Each row of a before or after table is a point. One or more steps were done to the points. Then noise was added and the rows were shuffled. The steps act on columns, c1 being the first. What was done? A step turns or swaps two columns, mirrors them in a line or flattens them onto one, adds a multiple of one to another, or multiplies or shifts one. Angles are multiples of 10 degrees, from the lower column toward the higher: turns from -170 to 170, lines from 10 to 170 but not 90. Use the fewest steps. Two steps may share a column if one is a turn and the other turns, adds or multiplies; they go together, in the order done. Otherwise the lowest column goes first.
(in the rows, 128 means zero)

Before (10 x 2):
[[127 103]
 [140 131]
 [118 215]
 [114 102]
 [125  80]
 [ 88 128]
 [ 67 154]
 [ 94 249]
 [101 127]
 [120 159]]
After (10 x 2):
[[121 139]
 [ 67 139]
 [ 88 129]
 [123 105]
 [115 116]
 [116 163]
 [ 96 176]
 [128 120]
 [139 131]
 [ 99 132]]
Steps: multiply c2 by 0.4

Before (13 x 4):
[[132  73  37 161]
 [ 95  87  91 142]
 [ 34  80  62 111]
 [ 55 141 140  73]
 [129 187 152 139]
 [158  95 101 112]
 [ 97  59 125  41]
 [139 112 154  89]
 [ 67 143 143 165]
 [ 85 141 156 110]
 [ 87 187  47 115]
 [ 67  65 124 172]
 [148 154 115 107]]
After (13 x 4):
[[ 96  87 100 140]
 [ 97  57  83  44]
 [136 111 132  90]
 [146 153 104 108]
 [ 83 140 145 110]
 [ 67  65 147 173]
 [127 186 157 138]
 [ 56 142 113  71]
 [ 87 188  42 115]
 [158  95  90 114]
 [ 67 146 160 164]
 [ 35  82  54 111]
 [131  74  52 161]]
Steps: add 0.5 times c4 to c3

Before (9 x 8):
[[ 81 116 148  89  79  99 186 104]
 [  7  98 154 144 110  85 110  91]
 [117 109 131 181 175 157 147 117]
 [127 115 141 165 165  90 114 114]
 [ 98 198 149 151 209 101 148 121]
 [ 56 130 148 112  70 117  67  94]
 [109 122 132  25 113 129 141 181]
 [145  96 197 168 186 152 124 106]
 [ 51 132 163 156  90  98 107 146]]
After (9 x 8):
[[100 150 147  59 211 103 149 120]
 [ 56 109 151 122  75 121  68  96]
 [ 82  91 146 141  80 101 188 105]
 [151 168 197 160 186 151 118 105]
 [ 53 158 165 122  89  96 109 144]
 [  6 142 155 158 113  82 109  95]
 [103  25 135 131 111 126 143 181]
 [127 162 142 143 170  90 108 112]
 [117 181 129 148 174 160 150 116]]
Steps: turn c2 and c4 by -90 degrees

Before (9 x 11):
[[ 68 140 157 139 113 118  88 135 103 150  79]
 [100 120 198  75 139  59 117  97 136 161 140]
 [136 144 123  62 100 143  93  93  70 133  84]
 [155 104  91 123 120 161 110 141  93 157 168]
 [ 58 144  90 128 143 194 157  67 123 140 174]
 [100  99 127  84  57 137 154 143 152  99  78]
 [174 170 168  95 118 129 139 159 120 140 128]
 [ 82  90 149 139 182 137 130 115 154 103  92]
 [107 112 156 121 140  90 124 188 103 123 249]]
After (9 x 11):
[[107  65 155  89 141 121 121 122 103 122 249]
 [135 166 122 143 101  62  92 138  70 132  83]
 [ 56 190  89 193 144 128 156 134 123 140 172]
 [ 99 158 198  59 139  74 116 113 136 159 141]
 [ 67 123 156 119 113 141  87 139 103 150  78]
 [155 110  89 159 121 123 110 107  94 157 169]
 [174 104 168 131 117  95 139 176 119 139 128]
 [ 82 132 149 136 183 139 128  88 154 102  94]
 [100 109 126 137  55  84 154 104 153 100  77]]
Steps: turn c2 and c8 by 80 degrees; swap c4 and c6

Before (12 x 14):
[[187 176  98 114 148 131  95 157 198 132  99  57  55 187]
 [ 85 126 140 205 150 130 125 133 142  90 169 126 128  27]
 [ 74  96 206 156 228 157 178 138 115 131  96 163  82 101]
 [ 84 132 212 139 185 154 181 150  91  69 192 165  30 114]
 [ 32 135 235 163 189  81 162 150 129  96 144 146 112 166]
 [189 104 111 139 132  97  91  80 148 175 117  65  47 193]
 [151 103 169 180 138 106 128 202 135 136 143 181  55  62]
 [133  90 180 126 119 106 159 160 129  74 126 108 109  41]
 [128  85  91  86 174 128 115 156 173 182 153  65  77 245]
 [ 94 117 178 154  75 179 132 156 130  85 122 185  71  85]
 [140 153  94  99 153 108  73 153  90 168 112  65  88 182]
 [120 153 139  94 144 109 126 125 168 225 138  61  61 148]]
After (12 x 14):
[[132  91 178 129 146 105 114 159 103  75 125 139 111  43]
 [161 154 132 113 191 108 167 126 109 225 135 101  57 149]
 [152 174  99 184 198 133 206 155 120 132 101  99  58 188]
 [113 131 215  89  84 153  70 152 101  66 194  77  29 113]
 [ 97 117 177 101  79 177 124 157 120  85 125 186  70  85]
 [ 77 135 238  42 104  80 112 150  97  93 144  69 114 166]
 [ 92  95 209  78  74 155  94 139  89 129  98  36  85  98]
 [ 44 129 142 102 129 131 140 136 118  87 172 108 128  30]
 [160 157  95 130 186 112 120 153 196 166 109  92  89 181]
 [129 103 116 188 188  96 166  78 149 175 115 113  46 193]
 [ 80  98 168 158  73 106 135 200 131 133 149 124  57  61]
 [166  84  92 122 180 125 176 156 117 185 153  67  76 243]]
Steps: turn c1 and c4 by 80 degrees; mirror c5 and c12 in the line at 130 degrees; turn c7 and c9 by -120 degrees

Before (12 x 18):
[[194  69 184  92 140 177  48 186 160 100 145 179 159 120 117 113  83 199]
 [111 158  74  80 147 153 135 206 137 174  59 154 159 103  87 100 192  74]
 [100  74 101 163 168  87 129 115 102 156  40 116 113  96 127  91 101 121]
 [ 55 173 154 189 164 109 143 154 110 209 104 146 117 160  95 130 158 101]
 [ 68 117 191 187  87 178 142 121 170 182 139 206 181 212 108 156 198 175]
 [193  55 188 205 137  75  93 155  80 201  48 177 136 186  70 133  70  87]
 [135 154 174 212 172  68  64 196 119 120  72 172 174 131 134 167 129 169]
 [136 129 122 185 174 121 183 238 130  99  72 146 147 221 123 126 142 138]
 [126 161 130  75 123  74 168 135 136 215  92 116 158  94 154 140  92 183]
 [175  64  71  83 154 158 144 179 180 108 161 207  99  88 138 184 133 107]
 [ 95  54 172 125 155 149 107 221 218 146 103 108 134 142 173 140 195 133]
 [ 62 183  77  90  97  69 160 121  71 130  79  93  86 180 149 160 116 168]]
After (12 x 18):
[[174  63  71  85 152  99 142 176 180 108 161 207 100  83 136 127 134 124]
 [ 58 174 157 190 164 147 143 153 112 209 103 146 116 159  97 118 157 107]
 [124 162 133  75 119 183 169 136 133 217  94 120 159  99 155 150  92 177]
 [ 66 117 189 189  89  77 142 120 170 183 137 208 179 213 107 148 198 179]
 [136 126 122 186 172 135 182 239 127  98  74 146 147 223 121 131 142 136]
 [193  55 184 206 138 181  93 153  79 202  47 177 133 186  68 115  69  94]
 [100  73 101 164 167 168 131 114 101 155  38 121 114  97 128 121 100 108]
 [190  70 180  93 140  79  47 185 160 100 146 180 159 122 120 149  85 186]
 [ 64 183  80  91  98 186 161 120  71 131  77  93  85 178 151 146 115 174]
 [ 93  54 175 124 154 109 109 223 221 147 104 108 132 142 173 130 193 136]
 [136 155 174 213 174 186  62 194 119 119  73 174 171 131 133 144 128 176]
 [112 154  73  84 148 101 134 205 132 171  59 152 163 105  85 106 191  73]]
Steps: multiply c6 by -1; flatten c16 and c18 onto the line at 70 degrees

Before (14 x 24):
[[ 93  79  62  16  85  64 222 181 153 144 154 158 137 119 106 193 133 171
  192  31  50 105  51 186]
 [110  69 138 144  56  90 146 116  96 133 115  63 153 138 169  62 130 144
  109 137 188 115  95 157]
 [193 216  86 102 195 139 134  76 161  78 119 125 151  95  86 153 129 142
  102 129 193 151 139  96]
 [147 120 189 110  89 111  77  67 142 126 163 126 135 144 174  96 122 105
   78 128 109 177  68 135]
 [243 109 143 156 169  99  99  57 112 118 110 107 124  97  97 102  69 133
  129  97 154 182 147 101]
 [176 144  71 113 142 145 123 109 126 104 157 125 156  84  78 106  56 106
  129 189 110 164 159 106]
 [122 203   7 127 175  40 124 105 131  83  86 147  78  50  88 152  43 153
  177  87  98 170 156 125]
 [130  68  81 134  82 105  99 149 153 168 129  46 130 160 173 152 111 131
  101 144 131 119  66 121]
 [147 116 158 132 101 118 112  54 134 179 133  68 180 141 164  93  36 135
   89 119 151 101 137 143]
 [144  82 117 131  59 108 114 135 101 116 176  56 134 173 177 140 103  89
   89 106 146 100 139 188]
 [171 127 139 163 131 169 165  90 104 161 159 130 124 139 156  90 115 116
   45 111 133 121 103 106]
 [139  78 183  31 111  87 213 219 142 175 165 172 131 125 166 177 184 215
  115 116  23  43  81 221]
 [138 119 132 153  93 138  63 126 150 125 156 116 123 133 129  92  92 111
  131 111 185  89 115  96]
 [173 152 131 126 157 199 101  73 146  98  73 176 130 130 125 133  78 133
  121 127 119 217 183  99]]
After (14 x 24):
[[104  71 138 142  60  92 148 123 107 135 111  66 155 137 170  62 128 142
  106 136 245 111  94 153]
 [193 215  86 100 188 138 127  75 168  81 115 125 148  94  84 151 121 143
  105 128 250 152 137  94]
 [145 120 186 112  89 106  77  64 155 127 163 122 129 144 179  96 128 102
   80 130 171 175  71 136]
 [118 201   6 125 177  39 124 105 136  83  88 144  79  51  89 152  43 155
  177  86 157 167 158 127]
 [172 151 133 129 160 199 101  74 156  99  75 178 131 128 131 131  81 133
  122 125 176 218 179 101]
 [131 119 134 159  95 141  62 126 160 123 153 114 121 132 131  96  90 102
  130 115 246  88 117  96]
 [135  83 116 128  59 104 115 136 109 114 182  53 131 171 181 140 100  88
   91 103 205 101 139 190]
 [174 140  69 116 139 149 122 109 137 103 159 124 157  81  79 108  53 109
  127 185 172 163 157 108]
 [174 128 141 161 131 169 168  88 112 158 157 128 124 138 154  89 118 121
   41 108 188 120 106 106]
 [246 112 143 160 168 102  96  56 123 121 110 101 120  95  97 104  66 128
  128  99 218 181 144 102]
 [146 120 157 130 100 115 109  51 150 175 131  69 181 142 166  96  35 133
   93 119 207  97 137 140]
 [129  73  84 133  83 103 104 152 164 170 130  48 125 164 173 153 113 126
   99 146 188 121  67 119]
 [135  83 181  32 111  89 217 223 151 181 164 175 133 121 167 175 181 221
  112 113  84  39  80 221]
 [ 95  78  57  13  82  66 225 182 163 143 153 159 141 119 107 194 134 173
  194  33 108 108  45 190]]
Steps: shift c9 by 10; shift c21 by 60

Before (12 x 48):
[[104 125 143 155 146 140 124  60 113 176 127 159 165 128 154 113 124 184
  104 145 135  96 117 115 123 163  98  62 126  88 104 147 165 125  95 125
  108 109 122 116 149 140 157 146 127 163 144 147]
 [141 117 155 163 116 112 132 110 153 128 116 142 126 121 135 151 181 196
  135  59 193 115 110 135 100 164 113 147 103  88 131 158 179 132 164 124
  174 172  75 173  80 195  82 143  74 168 121  84]
 [162 118 133 180  74  90 152 153 136 101 115 125 178 135 119  92 149 131
   98 142 153 141 130 148 146  85 107 144 123  98 176 127 178 114  98 120
  154  79 147 121 122 111 156 123 141 113 129 100]
 [103 103 100 118  77 127 163 138 137 118 117 128 140 174 141 137 167 155
  179 128 135 114 142 165 116 165 164  68 126 120  90 157 153  95 128 128
  145  97 151 106  87 187  99 133 138 152 131 127]
 [157  89 116 136 151 132 129  91 143  90 129 120 144 130 143 123 113  97
  138  86 128 148 168 100 164 142 155 127 100 117 131 132 114  85 120  72
  183 157  62 136 136 104  97  70 143 118 169 151]
 [143 101 147 120 105 108  76 119 150 166 173 151 160 107  97 122 110 100
  154  69 156 178 146 168 154  92 181 142 169  92 146 144 102  74 148 155
  164 115 109 166 106 108 149 137 138 163 121 130]
 [130  97 103 123 141 153 165 125  90  87  92 129 155 160 118 151  99 103
  140 115 137  94  89 118 151 149 120 149 107 118  84 101  98  35 108  81
  170 117  79 157 140 108  84  82 136 100 116  83]
 [114  89  65 196 108 156  85  90 141 112 134 116 129 153 125 121 112  97
  120 104 100 125 120 103 165 133 144 117 145 135 134 126 101 119 144 139
  101 173 144  80 134 180 113 158 106 135 119 173]
 [164 167 148 164  61 162 161 131 108 132 125 141 125 119 112 147  99 158
  104 108 164 107 106 141 131 160  99  84 105  92 159 137 179  34  86  64
  121 129 124  97 117 113 173 151  64 178 155 127]
 [132  81  91 136 138 165 129  98  94 102 154 113 152 145 125 128 188 155
  121 119 124 122 128 164  91 108  92  94  89  98  93 124 108  79 136 114
  104 137  74 120 135 169  88 113 101 154 107 110]
 [149 110 130 121 148 126 140  89 143  91  90 162 170  94  89 104  95 118
  177  90 109 164  91 113 152  99 126  90 183  64 176 117 163 114 180 114
  156  98 141 160 164 140 120 133 129 176 129  94]
 [ 74 135 127 115  65  99 115 148 135  96  83  94 105 145 121 167 144 170
  172 134 153  96 116 180 173 112  92 140  93  95 108 121 130  95 123  78
  144 124  65 153 174 171 175  77  63  93 175 140]]
After (12 x 48):
[[103 126 143 155 146 141 157  59 114 175 127 141 165 128 154 112 124 185
  105 145 135  97 117 115 122 163  98  63 129  88 104 147 166 132  95 125
  108 109 122 117 180 140 156 146 127 164 153 147]
 [164 167 148 164  61 162 123 131 109 133 124 163 125 119 112 146  98 158
  104 107 164 108 106 141 132 160  99  84 134  93 159 137 179 224  86  64
  119 129 123  97 100 113 173 151  65 177 172 127]
 [142 118 155 163 117 112 138 111 153 127 116 139 126 120 135 151 182 197
  135  58 193 115 110 134 100 164 113 146 154  87 132 159 180 128 163 124
  175 172  75 172   8 194  82 143  74 169 116  84]
 [129  97 103 123 141 152 110 125  90  86  92 161 155 160 118 150  99 103
  140 115 137  93  89 118 151 149 119 149 134 118  85 101  98 223 108  83
  169 117  79 157 159 107  84  82 135 100 108  83]
 [132  81  91 135 138 165 115  98  93 104 154 121 152 146 125 128 189 154
  121 119 123 122 128 163  92 109  91  94 159  98  92 124 108 183 136 114
  104 137  74 120 146 168  88 114 101 154  95 109]
 [ 74 134 127 116  66  99 106 148 135  97  82 100 106 147 121 167 144 171
  172 134 153  95 116 181 173 112  92 140 157  95 108 121 130 167 123  77
  144 125  66 153 244 170 174  77  63  93 204 142]
 [157  90 117 136 151 132 121  92 142  90 128 125 143 131 143 123 113  96
  138  87 128 148 167  99 163 142 155 128 148 118 131 133 113 176 121  72
  183 157  61 136 148 104  97  69 142 118 193 151]
 [115  88  66 197 109 156 139  91 141 112 134  84 129 153 124 121 113  98
  119 104 100 126 120 103 165 133 144 116 110 134 134 127 101 134 143 139
  102 174 143  80 143 181 113 159 106 135 113 174]
 [149 110 130 121 148 126 151  89 143  92  89 156 170  94  90 105  95 117
  178  90 109 163  91 112 152 100 126  90  71  63 176 117 163 133 179 114
  156  98 141 160 218 141 119 133 130 177 130  95]
 [143 100 147 120 105 108 174 120 149 166 173  94 160 107  97 123 110 100
  154  69 157 179 146 168 155  92 181 142  78  92 146 144 101 174 148 155
  165 115 109 165  73 108 149 138 138 164 116 131]
 [162 118 133 181  75  90 113 153 137 101 114 147 178 134 119  91 148 130
   98 142 152 141 130 149 146  85 107 145 130  97 176 127 178 143  98 120
  155  79 147 122 114 111 157 124 141 114 128 100]
 [102 102 100 119  77 127 110 139 137 118 117 159 140 174 141 137 167 155
  179 128 134 114 141 164 115 164 164  68 125 120  90 157 153 160 129 129
  143  98 151 106  25 188  99 134 138 151 132 127]]
Steps: mirror c7 and c12 in the line at 60 degrees; turn c29 and c34 by -170 degrees; multiply c41 by 2.5; multiply c47 by 1.6

Before (13 x 64):
[[132 148 160 132 121 108 161 120 138 136 130 178  87 128 125 104 150 125
  112 119 121 112 120 147 140 155 122 164 117  82 125  65 111 107 168 125
  148 131  94 118 125 125 139 145 120  94 141 106 118 129 146 110 108 138
  135 119 157 121 119 127 142 196  78 116]
 [135 138 123 105 156 122 147 131 118 122 113 101 128 124 122 131 128 122
  113 104 144 147 136 173 141 115 146 105 132 136 137 124 135 135 144 126
  103 159  91 170 165 125 148 142 142 102 136 107 120 114 135 117 110 116
  110 145 116 145 118 126 106 110 146 164]
 [121 144 165 120 155 100  39 192 114 114 114 131 116  64 113 134 123 105
  126 118 129 144 111 188 148 134 108 113 101 109 103  89 122 101  94 106
  151 138 108 123 150 130 129  84 119 125 126 113 120 144 159 109 149 119
  105 105 208 161 117 198  57 117 120 128]
 [107 132 162 129 151 147 117 107 130 121 115 119 122 153 131 129 114 110
  115 124 139 145 117 171 143 105 170 142 109 111 133 110 137 118  95 131
  159 124  92 125  92 118 158 150 102 173 173 104 121 151 141 102 155 119
  155 141 124 137 130 134 151 125 158 104]
 [142 128 115 123 142  96 159 106 138 104 102 112 130 167  90 130 179 130
  223 120 144 146 105 141 121 147 116 138 122 130 132  97 130 117 107 102
  131 127 111 216 121 139 146 143 116 138 151 141 126 156 131 160 127 144
   88 119 138 154 126 105 150 128 161 155]
 [135 107 136 107  82 249 147 123 121 130 125 106 105 155  95 110 116 126
  150 138 131 119 146 113 134 139 109 113 126 125 130 108 214  98 106 134
  147 156 175 117 141  99 115 144 115  74 126 118 151 148  88 171 165 146
  118 206 150 166 156  98 123 107 101 135]
 [120 105 162 112 145 101 138 127 104 118 163 126 169 147  99 102 113 109
  113 139 141  63 116 109 128 122 119 131  57 131 130 120 112 133  95 118
  153 113 207 156 108 135 115 128 101  93 130 132 116 134 151 115 173 144
   91 148 148 132 130 124 142 132 155 100]
 [145 140 166 101 104 122 151 109 118 133 118 138 123 159 109 105 128 116
  130 129 145 145 152 108 150  99 140 117 135 131 146 139 114 118 101 121
  113 139 105 120 146 132 110 122 110  97 135 117 134 151 163 110 109 131
  177 114 119 152 118 102 134 161 116 135]
 [132 144 130 122 154 115 158 119 131 125 129 109 120 165  91 121 169 125
  139 139 117 144 154 126 106 102 117 115  99 113 137  97 177 107 168 118
   63 146 122 127 149 144 205  86 103 108 129 124 123 124 146 120 115 117
  102 153 130 167 118 102 144 167  99 118]
 [132  68  73 106 155 119  91 147 116 130 125 153  88 156 123 154 111 109
  124  94 147 143 104 117 114 151 126 111 122 112 134 124 117 156  90 116
  151 149 188 111 104  98 128 134 111  85 177 118 135 131 135 119 111 143
  123 168 117 143 117 133 143 118 162 115]
 [143 114 129  89 126 148 164 124 131 134 107 124 111  63 127 166 137 122
  121 140 121  99 146 122 107 152 128 106  92 125 146 127 117 122 110 110
  149  79  89 115 108 132 122 132 115  99 140 108 135  89 157 114 189 104
   98 122 121 164 120 112  99 117  72 128]
 [128 131 165 131 151 117 128 164 127 128 109 113 129 134 107 106 121 180
  127 119 134 110 154 123 150 147 129 125 111 133 112 136 121 104 110 117
  116 138 115 114 105 137 119 147 138  84 127 142 222 132 162 121 118 147
  130 102 125 137 138  99 133 116  97 102]
 [ 91 144 169 102 119  95 161 111 118 133 104 160 110 158 111 105 113 119
  122 118  85 117 113 130 101 151 164 158 135 133 135 135 112 104 111 116
  158 145 123 114 119 140 135 131 111 155 148 106 118 149 135 109 145 131
  115 105 127 166 126 163 145 121 169 103]]
After (13 x 64):
[[124 130 163 132 149 118 127 166 129 130 107 114 128 135 106 106 120 181
  128 120 136 109 154 124 151 104 127 123 110 132 111 139 122 106 110 118
  116 141 117 113 145 135 116 147 138  83 130 141 220 134 161 120 117 186
  129 101 127 135 138  99 133 114  95 101]
 [140 113 132  89 126 151 162 125 132 133 108 124 110  64 126 165 137 124
  120 137 119 102 147 122 107 106 128 106  91 124 148 127 115 121 110 110
  149  79  92 115 155 131 121 132 115 101 140 108 134  89 155 114 187  55
   98 122 122 163 118 112  97 117  71 129]
 [ 94 143 168 107 121  94 161 113 120 134 106 159 111 159 111 104 114 120
  122 118  83 116 115 132 103 120 165 159 136 133 133 135 111 105 110 116
  158 146 122 113 151 141 136 133 107 157 148 108 116 151 136 111 144 136
  115 103 126 167 129 164 149 118 169 103]
 [145 127 114 123 141  99 162 108 140 103  99 112 132 164  91 127 178 131
  222 122 145 147 103 144 121 122 115 139 122 129 131  98 130 118 107 106
  131 129 113 219 147 142 146 145 115 140 151 141 124 157 130 161 126 175
   89 117 138 152 124 105 151 128 160 152]
 [130 145 127 121 152 115 159 117 127 126 128 112 122 165  87 122 171 125
  139 139 117 146 153 123 107 148 118 113 100 114 136  99 178 109 169 120
   63 148 125 127 103 146 206  87 103 106 127 126 122 121 147 121 115  96
  102 156 127 168 118 102 144 168  97 118]
 [107 132 162 127 153 147 116 107 130 123 116 119 120 152 130 130 112 107
  115 123 138 145 114 170 142  92 169 143 110 113 131 113 138 118  94 130
  158 124  93 127 103 116 159 150 102 171 172 104 121 153 143 102 153 102
  157 141 125 136 131 135 152 126 160 104]
 [119 145 164 119 156 102  37 193 112 113 115 135 116  65 112 134 124 104
  127 116 129 144 110 190 150 151 105 112 100 109 102  89 122  97  95 106
  151 140 106 122 135 129 128  83 119 127 127 115 117 143 162 110 149 100
  105 104 211 159 117 200  57 118 123 126]
 [134 137 122 109 157 122 147 131 118 122 113  99 129 123 121 132 127 123
  113 103 144 145 136 172 142 167 148 105 129 136 136 126 137 132 146 127
  103 162  93 171 115 126 149 141 140 101 139 107 121 113 136 117 110  94
  109 144 117 144 118 125 104 109 149 164]
 [131 145 157 135 122 110 160 121 137 137 131 176  87 128 127 104 148 123
  111 121 122 112 119 147 139 125 122 165 115  82 126  62 112 106 167 123
  148 136  93 119 153 126 140 145 120  92 141 105 114 128 148 110 107 160
  135 119 154 118 117 127 142 194  81 114]
 [146 139 165  99 106 123 149 109 116 135 118 137 126 160 109 106 130 118
  132 129 147 147 151 105 149 146 139 116 137 131 146 139 114 119 103 123
  111 136 106 118 101 132 110 124 112  95 135 118 133 152 162 109 108 135
  177 115 120 150 117 102 133 161 116 136]
 [138 108 136 110  87 248 147 121 122 129 127 103 106 156  97 110 116 127
  149 136 132 118 146 113 133 143 104 112 127 124 131 106 214  98 108 132
  148 156 176 116 140 102 117 141 113  75 126 118 152 146  86 169 169 182
  118 207 149 169 156 100 124 107 102 136]
 [132  66  73 104 156 115  88 148 118 131 123 152  91 155 125 152 113 108
  125  92 150 143 106 115 115 104 128 108 123 109 135 125 116 154  89 113
  150 148 188 112 150 101 128 134 111  89 177 118 135 131 136 122 112 172
  125 169 119 142 117 132 142 116 162 113]
 [121 104 162 114 145  98 138 125 104 116 164 126 171 144  99 102 114 108
  111 139 139  65 116 109 127 107 120 131  58 131 129 118 110 133  95 118
  156 116 206 153 121 134 113 129 101  93 129 131 115 134 147 116 175 176
   94 149 149 135 133 124 141 130 156 100]]
Steps: swap c26 and c41; multiply c54 by 3
